Every row gives one point. The last column is the point's height on a tilted bowl or saddle (a function of degree 2), plus a little noise. Count its main directions that bend up, bend down and stay straight.
In the rows, 100 means zero.

Points (10 x 3):
66 96 90

84 111 92

139 96 75

122 136 70

102 119 89

121 57 91

78 104 93

159 82 54

120 81 92

5 129 5
Directions: 0 up, 2 down, 0 straight

Points (15 x 4):
113 72 76 116

120 102 98 90

140 101 109 105

100 101 80 90

80 57 105 183

143 122 160 139

70 58 120 194

90 106 35 94

107 79 195 169

138 148 158 159

127 135 100 110

127 104 68 85

55 138 81 125

132 91 106 105

134 107 89 92
Directions: 2 up, 0 down, 1 straight

Points (25 x 5):
95 114 50 60 92

123 36 79 173 102

140 88 134 172 88

135 105 57 90 85

66 21 83 115 81

118 71 95 85 96

99 94 98 78 95

34 52 42 160 57

5 37 135 95 17

62 121 65 131 91

133 158 23 164 5

126 101 83 159 88

88 129 107 135 85

88 175 136 86 50

15 42 103 109 52

142 74 73 134 98

111 101 75 116 100

40 145 119 97 74

43 143 55 83 95

134 100 125 105 85

111 135 85 93 86

155 170 88 129 25

96 91 39 64 91

103 95 123 151 93

98 93 110 115 99
Directions: 0 up, 3 down, 1 straight

Points (41 x 7):
106 146 112 86 79 118 73

106 82 139 105 91 119 89

74 64 109 84 60 98 65

19 75 144 58 121 50 31

111 113 107 67 131 113 75

59 136 79 89 81 100 78

103 62 148 130 155 55 66

159 156 68 117 47 125 45

124 106 146 85 74 95 86

39 93 61 48 85 132 31

111 55 87 88 9 57 40

141 104 61 81 142 87 64

93 171 138 107 100 69 66

122 90 129 107 42 98 80

119 100 5 102 90 78 70

83 69 80 154 128 170 19

91 120 143 173 107 107 84

84 165 69 83 49 131 50

76 87 122 42 119 93 58

67 146 72 86 131 96 65

104 95 131 100 75 43 100

45 98 145 97 68 114 59

118 122 128 77 151 115 65

102 132 89 66 87 138 67

118 106 102 28 118 25 32

58 153 85 122 131 100 60

74 91 101 115 144 124 61

115 29 143 54 160 118 49

106 99 83 96 137 96 77

54 62 29 63 114 94 40

94 155 102 83 60 90 74

68 114 103 68 76 163 35

112 135 83 175 82 99 78

118 76 136 149 104 112 91

107 70 72 163 148 112 37

112 188 87 142 121 99 48

173 104 90 48 106 61 45

96 135 96 88 64 130 67

94 118 103 47 72 107 62

43 140 95 117 118 67 74

136 147 83 125 107 60 74
Directions: 0 up, 4 down, 2 straight

Points (69 x 9):
127 109 90 131 53 65 68 108 55

106 89 103 113 49 60 94 151 67

82 101 90 75 70 144 68 88 128

114 91 122 50 88 121 131 88 140

72 111 128 105 127 82 49 101 114

64 98 112 110 95 86 119 132 123

138 157 91 120 48 27 55 58 23

84 135 132 104 123 100 85 80 111

95 143 80 117 113 65 148 139 28

149 137 162 64 89 62 66 96 38

70 105 72 106 119 96 140 97 86

76 195 174 109 82 99 90 71 181

70 102 71 115 121 131 97 184 135

91 95 83 114 68 138 114 92 105

128 72 94 96 116 116 111 91 95

98 97 68 75 96 52 108 129 11

47 108 60 74 86 116 80 97 145

92 74 159 102 60 89 119 125 155

90 120 58 94 103 112 95 126 63

138 94 75 90 99 82 91 124 51

89 154 107 88 130 134 46 77 137

124 102 145 116 90 122 113 104 134

102 105 124 133 66 118 118 80 137

70 72 53 89 104 106 94 107 88

81 108 126 133 65 86 98 112 114

121 132 56 106 71 67 92 65 67

102 142 68 146 126 146 112 101 39

77 80 95 112 91 134 74 131 97

103 114 88 66 120 120 99 94 93

110 115 76 85 149 124 118 150 62

75 101 85 90 130 72 110 82 78

94 54 88 148 104 66 95 120 94

49 82 50 123 70 101 76 45 100

109 81 93 81 101 29 100 140 5

129 86 116 91 60 113 136 92 156

99 119 94 128 107 110 110 59 94

85 126 69 59 121 147 115 102 110

130 59 87 99 73 83 80 75 96

160 130 129 127 93 116 94 108 104

83 109 100 96 87 40 140 112 52

96 91 79 109 124 148 161 114 90

81 92 99 79 142 89 100 86 105

109 100 64 56 88 103 105 57 120

92 66 108 126 99 95 94 75 89

118 147 76 93 112 108 108 53 77

113 133 134 91 114 122 95 119 111

93 37 98 87 78 78 100 67 92

139 85 102 135 66 110 106 140 118

90 110 148 83 100 65 82 54 95

116 62 130 89 98 130 80 104 96

96 114 85 109 126 90 110 124 66

75 108 105 102 108 97 68 161 117

86 128 113 73 122 122 119 95 122

78 73 64 54 92 101 134 95 109

99 86 134 65 88 92 80 68 109

120 138 110 95 78 110 76 76 96

84 124 123 75 107 72 116 117 79

102 154 125 125 100 96 125 45 126

103 127 89 75 117 72 107 29 104

98 139 142 22 121 137 108 105 167

107 62 107 122 94 90 85 95 86

59 107 103 44 109 84 144 142 118

116 69 60 91 113 101 88 80 92

91 160 87 61 123 118 123 87 83

85 133 85 80 103 150 112 113 122

76 81 152 105 59 84 109 100 130

68 102 50 148 90 118 100 83 66

80 88 100 153 145 112 152 151 154

113 120 103 149 124 132 87 117 79
Directions: 3 up, 2 down, 3 straight

Points (70 x 9):
125 107 70 113 95 157 113 108 126

51 149 97 117 112 122 96 151 154

74 134 98 90 67 142 104 44 104

38 64 153 66 143 120 160 87 97

99 112 97 71 102 141 119 117 106

73 131 71 72 89 105 101 83 107

85 84 88 131 49 84 85 75 105

64 143 60 92 71 158 101 70 125

99 116 103 71 90 92 109 109 93

131 38 115 120 87 72 96 74 119

64 97 123 137 94 94 71 33 97

64 83 106 94 87 114 107 149 115

87 57 71 69 83 165 73 100 137

110 68 121 100 61 84 170 167 114

114 76 75 91 171 54 191 84 178

122 164 43 64 129 90 106 80 112

82 114 96 54 47 39 142 101 118

54 74 73 94 146 85 53 117 145

83 96 75 133 74 54 107 112 132

112 66 39 107 99 107 109 91 128

109 36 94 77 82 110 87 59 115

109 60 83 125 49 82 154 63 120

71 128 75 82 112 25 72 80 143

82 71 80 159 100 143 100 127 149

96 86 80 120 95 128 60 115 118

74 130 58 86 132 110 70 120 137

82 91 69 63 66 76 99 112 112

104 73 136 136 130 61 114 59 123

116 24 55 106 49 122 87 82 122

129 69 78 100 67 130 82 136 113

129 123 52 180 110 97 133 51 143

82 151 85 121 154 39 134 105 154

105 138 65 118 140 119 87 70 114

90 107 36 87 107 131 114 74 123

105 96 118 157 110 141 89 84 124

74 97 119 61 67 100 115 118 89

145 56 99 67 104 75 77 63 124

123 88 85 79 119 115 170 132 124

76 49 111 112 143 77 135 104 138

155 101 51 156 62 96 143 90 132

114 123 74 61 85 89 84 97 105

31 40 125 74 80 126 113 54 100

104 72 137 79 116 161 112 116 120

127 69 72 122 128 123 98 92 134

83 78 139 76 71 126 73 85 93

122 103 111 62 159 5 96 181 187

61 157 79 161 33 32 110 108 195

64 115 72 109 46 99 60 67 119

114 51 115 64 44 50 149 102 103

96 134 82 134 69 118 152 127 126

91 86 99 109 137 75 152 64 121

53 95 96 126 79 121 101 114 114

91 123 84 140 126 47 102 97 141

133 88 58 91 80 121 98 130 114

72 82 101 6 91 79 81 132 122

36 141 92 129 57 166 125 93 137

119 119 66 99 93 60 99 41 114

100 100 98 98 73 103 61 157 120

145 55 46 91 103 108 94 71 133

99 140 72 96 100 131 87 121 120

85 139 103 107 84 103 97 8 104

96 118 88 76 92 103 61 54 106

103 129 89 64 86 73 106 74 99

112 123 117 101 116 61 50 134 127

82 33 108 55 79 100 164 84 108

129 58 107 112 98 92 82 95 109

100 123 46 131 106 113 67 86 120

94 52 47 99 124 98 129 153 171

134 134 96 66 34 131 110 145 106

96 109 95 123 78 92 40 73 106
Directions: 5 up, 0 down, 3 straight

Points (71 x 9):
118 103 105 81 62 144 81 94 146

83 54 61 91 103 129 147 109 133

105 55 101 152 144 129 57 123 131

160 151 90 73 106 133 114 65 161

82 66 51 73 123 59 61 145 122

39 144 127 100 55 123 126 96 134

124 96 31 110 44 60 74 155 154

76 81 82 57 110 112 81 171 121

90 26 146 87 92 52 118 137 81

100 82 81 80 137 100 68 109 118

92 87 127 139 105 103 111 91 97

102 143 85 94 86 100 126 97 117

158 101 81 67 135 127 149 80 140

80 121 93 109 110 79 80 194 109

113 53 133 59 71 135 137 40 161

109 34 117 87 109 101 93 111 111

78 125 62 114 91 99 83 106 132

94 177 106 73 170 74 92 69 147

152 105 44 140 120 105 131 136 122

153 71 76 102 146 77 121 77 127

64 83 91 110 110 94 160 133 97

150 34 42 104 143 53 106 79 158

65 100 161 172 137 146 100 56 147

119 99 64 79 89 116 145 110 125

103 69 137 54 76 142 33 129 160

47 159 149 77 152 110 97 186 121

97 139 122 49 101 106 108 53 144

53 93 108 85 22 80 116 117 119

135 108 72 76 121 86 124 147 109

78 60 81 82 44 138 142 66 166

5 59 100 90 117 106 74 121 135

131 107 61 106 119 76 153 88 118

91 134 118 116 94 55 51 97 105

148 132 106 105 88 23 144 92 93

156 126 141 108 154 130 120 124 113

128 110 62 90 88 104 129 141 118

53 95 72 146 106 114 82 28 182

96 95 99 98 133 124 77 177 111

187 78 54 105 69 99 32 90 195

124 26 85 95 64 100 86 102 147

116 128 108 49 98 182 102 104 162

88 112 112 70 93 124 107 123 113

151 89 38 145 41 111 115 100 149

99 116 92 69 94 114 100 79 132

71 76 85 158 77 186 88 161 168

94 86 153 118 123 96 155 31 121

116 77 113 108 148 30 133 65 100

154 85 76 91 86 83 112 154 115

111 82 114 127 58 78 114 132 90

54 110 151 108 41 110 168 150 108

31 15 26 109 140 102 118 93 180

94 99 97 101 177 101 71 87 119

104 80 75 102 105 106 64 73 144

123 165 82 107 190 108 105 126 133

71 114 86 87 77 83 89 81 126

32 75 26 78 159 101 129 121 145

38 114 120 76 92 85 83 45 141

166 79 138 167 134 82 104 78 115

47 116 178 106 71 46 22 50 127

148 161 93 67 65 109 30 95 181

47 101 74 95 109 39 104 103 104

79 76 57 88 116 112 158 120 121

93 82 123 105 101 108 87 160 99

117 43 57 169 102 105 170 96 130

96 116 69 145 159 169 86 112 141

133 117 130 109 67 83 100 124 92

143 143 92 84 107 89 101 74 133

65 137 65 65 94 122 141 62 163

89 49 64 121 89 116 129 77 141

71 156 76 159 86 131 103 133 138

89 97 91 63 75 120 75 147 133
Directions: 6 up, 0 down, 2 straight

Points (62 x 9):
93 76 109 59 71 111 90 92 140

109 53 84 93 115 111 88 96 109

152 116 83 125 78 120 118 138 66

88 103 62 65 122 157 114 104 150

166 129 99 90 89 63 131 113 73

126 88 104 85 98 82 84 112 105

75 119 55 84 98 94 72 57 131

123 90 96 121 93 119 130 45 90

70 158 165 94 55 118 87 83 181

97 111 81 94 110 93 82 91 119

122 43 133 117 89 71 90 174 94

81 84 114 124 128 114 83 104 117

49 73 95 146 116 85 149 73 136

116 147 98 146 97 158 124 149 162

144 88 121 140 62 118 60 137 96

59 125 105 125 83 62 94 75 73

122 48 92 55 105 103 108 76 78

88 88 124 96 92 60 95 132 105

102 77 126 115 123 81 128 97 84

81 72 88 80 103 81 106 88 110

125 98 90 117 96 120 114 77 92

120 160 56 149 121 72 90 88 148

172 67 126 133 117 86 92 38 43

66 44 77 111 106 97 85 97 148

171 90 93 63 83 117 100 40 31

71 102 114 116 94 105 53 87 133

83 123 92 138 102 103 97 99 110

109 87 121 126 131 93 111 121 97

183 111 104 90 125 95 93 78 87

73 97 118 70 118 110 114 19 111

84 106 108 97 121 113 103 133 124

122 128 84 77 96 78 105 69 102

96 75 140 95 132 86 94 80 101

66 18 114 33 82 88 102 103 168

84 124 107 125 110 94 66 100 105

97 77 104 117 92 147 64 52 148

92 53 152 98 43 81 71 44 161

95 108 133 80 109 64 123 104 92

90 83 93 66 71 98 161 102 78

45 86 94 25 83 118 91 129 195

47 96 112 86 113 101 117 98 105

97 102 104 90 95 115 100 34 111

107 108 99 68 119 73 99 99 117

79 139 100 57 112 30 110 62 93

100 49 66 132 85 107 79 122 121

108 119 116 112 97 79 90 82 93

124 79 77 127 98 91 84 61 93

64 90 66 121 115 41 73 86 135

142 130 78 120 131 111 44 83 131

128 103 122 146 122 123 58 124 122

114 128 96 131 41 88 99 118 80

47 94 36 114 105 63 131 43 176

70 110 95 122 115 76 111 133 100

101 104 99 114 93 58 115 72 82

127 70 90 138 79 82 55 67 97

85 123 92 116 146 149 109 91 153

105 110 155 73 150 88 128 81 111

122 195 74 165 160 79 88 133 172

104 92 97 93 103 88 119 141 101

127 101 100 64 64 85 46 120 166

90 120 151 85 79 129 132 64 149

113 83 72 156 88 88 106 107 109
Directions: 3 up, 1 down, 4 straight

Points (69 x 9):
113 129 150 119 77 132 87 136 110

68 44 114 112 55 82 62 118 102

101 67 124 53 93 48 123 94 140

76 102 134 106 96 59 128 119 137

93 88 125 123 78 81 101 96 106

96 110 87 154 156 126 143 144 177

96 126 95 74 120 108 76 81 91

92 104 96 74 128 93 81 120 95

103 89 110 102 95 74 54 93 77

131 70 96 118 134 109 53 143 127

83 101 88 114 110 114 88 150 106

84 88 159 74 113 118 64 63 112

141 75 103 87 87 73 41 78 77

94 114 139 132 83 130 134 65 151

90 146 91 62 62 99 76 113 69

83 119 129 110 69 100 78 102 86

108 125 103 86 97 66 117 127 106

108 91 110 108 113 55 74 61 108

50 95 120 94 103 126 105 87 126

80 165 117 104 70 99 79 75 85

97 109 149 118 111 89 90 95 112

101 112 92 98 70 74 40 68 63

85 89 131 144 95 123 90 125 128

50 88 112 95 77 113 118 89 128

111 112 74 55 60 138 68 94 100

77 49 62 106 76 97 144 57 149

94 98 105 87 95 102 124 82 116

94 90 135 89 64 118 111 48 139

79 141 109 101 64 82 120 71 118

76 164 101 110 66 107 107 117 85

121 129 155 76 110 65 164 69 195

92 106 83 115 91 66 62 68 85

148 78 84 99 77 95 108 107 102

87 103 115 143 131 76 76 111 124

112 128 130 95 132 76 138 137 143

87 78 136 74 97 140 107 110 121

77 87 97 64 63 85 60 98 85

59 100 73 124 111 86 122 113 128

92 142 147 87 167 117 101 88 127

84 86 112 105 102 170 111 156 143

88 109 91 146 66 77 109 104 102

44 148 137 121 152 77 129 77 189

146 144 69 31 72 89 67 116 94

102 85 79 74 115 101 142 37 163

97 74 67 93 102 119 134 78 128

90 94 113 30 90 110 95 127 110

123 163 38 79 96 93 141 126 109

101 103 155 90 110 110 132 107 130

116 77 121 118 85 117 99 98 110

106 104 114 87 73 73 78 130 78

101 195 118 135 98 108 167 109 162

32 57 114 112 92 101 90 109 139

80 88 58 112 134 77 77 114 119

72 54 115 97 81 76 96 128 113

63 90 93 127 52 134 69 75 115

106 111 102 93 61 84 79 127 73

81 148 55 123 109 107 56 101 78

115 107 78 71 89 118 130 97 110

109 127 97 70 113 67 120 129 115

117 142 78 49 55 62 101 156 101

125 97 118 96 35 72 104 104 99

153 100 114 89 67 93 122 75 122

102 99 95 157 128 115 83 103 136

90 139 82 107 109 140 91 97 94

116 101 128 111 97 97 77 120 91

77 104 110 106 73 102 62 115 77

78 98 90 123 100 84 64 100 89

77 159 113 91 135 98 130 93 130

108 71 41 73 148 130 110 78 155
Directions: 5 up, 0 down, 3 straight
